Every row gives one point. Each copy is the shape, with its points in the same order, turned, moved and blurred by noise. Is it also mirrored, or only turned?
(in the rows, 128 means zero)

Shape (8 x 2):
[[159  57]
 [ 88 111]
 [148 107]
 [159  90]
 [138 209]
 [ 94 153]
 [168  90]
 [177 122]]
Copy 1:
[[207 125]
 [139 179]
 [156 127]
 [178 116]
 [ 54 114]
 [100 168]
 [178 110]
 [150  93]]
Copy 1 is: mirrored
Copy 2:
[[150  47]
 [ 76 113]
 [150  87]
 [143  83]
 [149 195]
 [ 88 143]
 [151  79]
 [173 105]]
Copy 2 is: only turned
Copy 3:
[[169  45]
 [120 117]
 [168 100]
 [171  80]
 [178 202]
 [124 152]
 [184  81]
 [205 107]]
Copy 3 is: only turned
Copy 4:
[[190  56]
 [177 144]
 [154  91]
 [161  70]
 [ 67 146]
 [136 156]
 [158  65]
 [124  68]]
Copy 4 is: mirrored

Shape:
[[109 140 165]
 [151 125 130]
 [ 85 147 146]
 [141  48 135]
 [122 141  99]
 [148 194 146]
 [ 55  32 118]]
Copy 1 (7 x 3):
[[ 89 167 129]
 [132 132 138]
 [ 66 147 120]
 [125 121 214]
 [105 100 119]
 [127 157  72]
 [ 41  99 230]]
Copy 1 is: only turned
Copy 2:
[[108  87 116]
 [135 127 132]
 [ 88 104  95]
 [199 112 102]
 [112 150 104]
 [ 71 136 161]
 [183  88   7]]
Copy 2 is: only turned
Copy 3 (7 x 3):
[[ 98 140 147]
 [140 103 137]
 [ 86 142 120]
 [201 150 128]
 [114  99  96]
 [ 78  76 158]
 [169 212  65]]
Copy 3 is: mirrored

Shape:
[[117 123  86 149 179 200]
 [ 69 150 105 127 108  92]
 [ 72  74 122 128  74 216]
 [178 143 143 128  75 112]
 [ 97  42  62 161 179 161]
 [180 128 139 123 183  95]
 [ 89 131 158 188 147 148]
 [ 91 133  76 119 157 108]
 [174 135 168  85 121 116]]
Copy 1 (9 x 6):
[[118 195  68 153 113  83]
 [ 73  87 160 158 115  94]
 [158  76  36 134 123  74]
 [122 103 141  93 105 186]
 [146 177 101 121  79  19]
 [124 194 178  99 133 143]
 [159 141 129 195 109 116]
 [ 68 143 149 138 112  70]
 [124 131 150  82 161 164]]
Copy 1 is: only turned
Copy 2, 9 rows:
[[233 102 148 127 199  84]
 [171 162 129  82 137 164]
 [235  76 163 173 133 172]
 [134 132 120 155  75  84]
 [205  31 121  82 212 128]
 [107 124 125 127 176  61]
 [194 145  79 161 185 139]
 [168 136 139  64 169 129]
 [105 133 158 158 127  88]]
Copy 2 is: only turned
Copy 3 (9 x 6):
[[ 66  69  84 154 153 156]
 [138 174 103 132 148  94]
 [ 45  96 170  83 116 109]
 [163 159 126  99  92 189]
 [ 34 107 143 207 170 154]
 [178 111 107 185 135 198]
 [110 105  97 172  79 108]
 [119 146  95 160 184 127]
 [193 111 140 114 122 183]]
Copy 3 is: mirrored
Copy 4 (9 x 6):
[[153 231 110 170 126 137]
 [103 108 151 184 102 110]
 [193 184 194 179  59 192]
 [181  77  99 116 118 149]
 [101 249 146 129  67 127]
 [137 149  94  86 168 101]
 [191 173 147 166 102  67]
 [ 79 160 126 161 120 108]
 [171 108 133 104 175 152]]
Copy 4 is: mirrored

Shape, 11 rows:
[[ 79 134  95 134 217  69 113 169]
 [139 159 103  98 154 147 153 124]
 [106  66 135 124  87 148  74 140]
 [ 93  88  63 140  62 144  91 143]
 [105 105 149  78 197 216 142  81]
 [ 71 113  85  88  94  93 173 209]
 [193 218 160 160 167 111 119 178]
 [137 138  85 126 107  46  69  72]
 [117 136 117 135  67  94 159 147]
 [ 74 129  78 174 133 101 134  92]
 [225 132 102 182 134 152 204  67]]
Copy 1 (11 x 8):
[[162  53 130  93  69 128 170 164]
 [ 99 135 135 101 129 121  86 108]
 [151 132 186 145 184 218 135 161]
 [111 153 176 102 194 199 191 159]
 [172 117 184  75 153 160  27  92]
 [ 44  43 162 124 159 158 165 158]
 [ 89 160 121 171  26 115  97 155]
 [161 161  90 152 177 106 161 190]
 [ 67 133 164 151 160 126 135 181]
 [134 138 169  83 140 100 159 187]
 [106 209 218 153 134  34 107  85]]
Copy 1 is: only turned
Copy 2 (11 x 8):
[[124 159 209 119  75 139 134  50]
 [160 147 116  81 117 146 133 124]
 [ 59 134 135 165 137  98 179 153]
 [ 42 114 106 157 169 148 160 110]
 [209 141 106 119 119  84 233 131]
 [ 55  69 111  98  67 126 116  83]
 [147 204 191  51 132 102  60 153]
 [ 83 213 137 167  99 208 126 138]
 [ 87 117 107 128 105 138  78 147]
 [135 144 134 184 124 162 106  80]
 [209 118 138 122 174 191  86 207]]
Copy 2 is: only turned
Copy 3, 11 rows:
[[138  78 147 134  99  67 103 200]
 [190 131 112  98 107 116 151 129]
 [ 58 141  91  75 164 151 124 138]
 [ 93 162 112  73 136 196  97 173]
 [189 114   8  92 156  89 146 118]
 [ 99 203 135 111  71 119 150 208]
 [174  93 213 143 164 103 190 101]
 [106  87 158  94  72 162  64  86]
 [112 190 149 131 102 150 126 125]
 [149 131 118 144 113 155  50 154]
 [232 186 153  92 177 114  77  51]]
Copy 3 is: mirrored
